Each row of a before or after table is a point. One or more steps were done to the points. Then noise was added and the rows were shuffled. The steps act on columns, c1 being the first. What was done? A step turns or swaps two columns, mirrors them in a line or flattens them onto one, adds a multiple of one to another, or multiplies or shifts one. Angles are multiples of 10 degrees, from the lower column toward the higher: turns from -170 to 170, lines from 10 to 170 but not 90. Use the fewest steps. Two steps may share a column if one is a turn and the other turns, adds or multiplies; they go together, in the order done. Otherwise the lowest column goes first.

Before, 9 rows:
[[-0.67 -0.11]
 [ 0.28 -0.36]
 [-0.39  0.23]
 [ 0.48 -0.44]
 [-0.40  0.05]
 [-0.34  0.05]
 [-0.07 -0.57]
 [-0.44 -0.42]
 [ 0.68 -0.44]]
After, 9 rows:
[[-0.41 -0.43]
 [-0.12 -0.65]
 [-0.44  0.48]
 [ 0.06 -0.38]
 [-0.58 -0.07]
 [-0.36  0.27]
 [-0.44  0.68]
 [ 0.07 -0.34]
 [ 0.22 -0.41]]
Steps: swap c1 and c2

Before:
[[ 0.12  0.19  0.56 -0.18]
 [-0.26  0.55  0.93  0.17]
 [-0.70  0.35 -0.24 -0.27]
 [-0.03 -0.04 -0.33 -0.63]
 [ 0.07  0.03  0.00  0.37]
 [-0.16  0.19  0.94 -0.58]
 [ 0.03 -0.19 -0.36 -0.26]
 [-0.73 -0.41 -0.03  0.07]
 [ 0.07 -0.39  0.05  0.67]]
After (9 x 4):
[[-0.01  0.03  0.04  0.39]
 [ 0.02 -0.38  0.08  0.69]
 [-0.37 -0.18  0.04 -0.27]
 [-0.04 -0.39 -0.72  0.09]
 [-0.23  0.36 -0.69 -0.28]
 [ 0.96  0.21 -0.12 -0.53]
 [ 0.96  0.51 -0.27  0.16]
 [-0.33 -0.06 -0.05 -0.65]
 [ 0.55  0.21  0.12 -0.17]]
Steps: swap c1 and c3

Before, 12 rows:
[[ 0.15 -0.51  0.28 -0.30 -0.58 -0.08 -0.37  0.15]
 [ 0.20  0.13  0.21 -0.63 -0.09  0.25 -0.66 -0.51]
 [-0.08  0.29  0.01 -0.25  0.21  0.02 -0.19  0.13]
 [ 0.49  0.37  0.31  0.07 -0.19 -0.45 -0.31 -0.36]
 [ 0.08  0.21  0.13 -0.31  0.02  0.07 -0.68 -0.08]
 [ 0.05  0.27 -0.35  0.19 -0.48  0.01 -0.09  0.17]
 [-0.09  0.04 -0.04  0.13  0.10  0.22 -0.69 -0.79]
 [ 0.51  0.09 -0.04  0.13 -0.46  0.07  0.69 -0.34]
 [ 0.21 -0.73  0.29 -0.31  0.29 -0.28 -0.69  0.19]
 [-0.10 -0.06  0.08 -0.14 -0.75 -0.56  0.25 -0.01]
 [ 0.19 -0.22 -0.67 -0.42 -0.20 -0.70  0.22  0.08]
 [-0.19  0.18  0.04  0.08 -0.68 -1.05  1.67 -0.06]]
After, 12 rows:
[[ 0.14  0.13 -0.09  0.14 -0.50 -1.04  1.58 -0.10]
 [-0.53  0.05  0.21  0.26 -0.90  0.03  0.71 -0.36]
 [ 0.07  0.31  0.36  0.09 -0.38 -0.02 -0.09  0.21]
 [ 0.01 -0.23  0.71 -0.45 -0.23 -0.68  0.20  0.11]
 [-0.31 -0.73 -0.17 -0.43 -0.10 -0.28 -0.66  0.18]
 [ 0.02  0.29  0.01 -0.31  0.28  0.03 -0.21  0.07]
 [-0.15  0.25 -0.15 -0.23 -0.10  0.01 -0.66 -0.06]
 [ 0.17  0.01  0.04  0.50  0.17  0.22 -0.69 -0.84]
 [-0.55  0.35 -0.21  0.22 -0.76 -0.46 -0.26 -0.31]
 [-0.27  0.11 -0.16 -0.32 -0.35  0.28 -0.64 -0.55]
 [ 0.01 -0.05 -0.14 -0.14 -0.76 -0.52  0.29 -0.03]
 [-0.20 -0.53 -0.19 -0.40 -0.81 -0.10 -0.40  0.12]]
Steps: turn c1 and c3 by 160 degrees; add 1 times c1 to c5; add -0.5 times c8 to c4
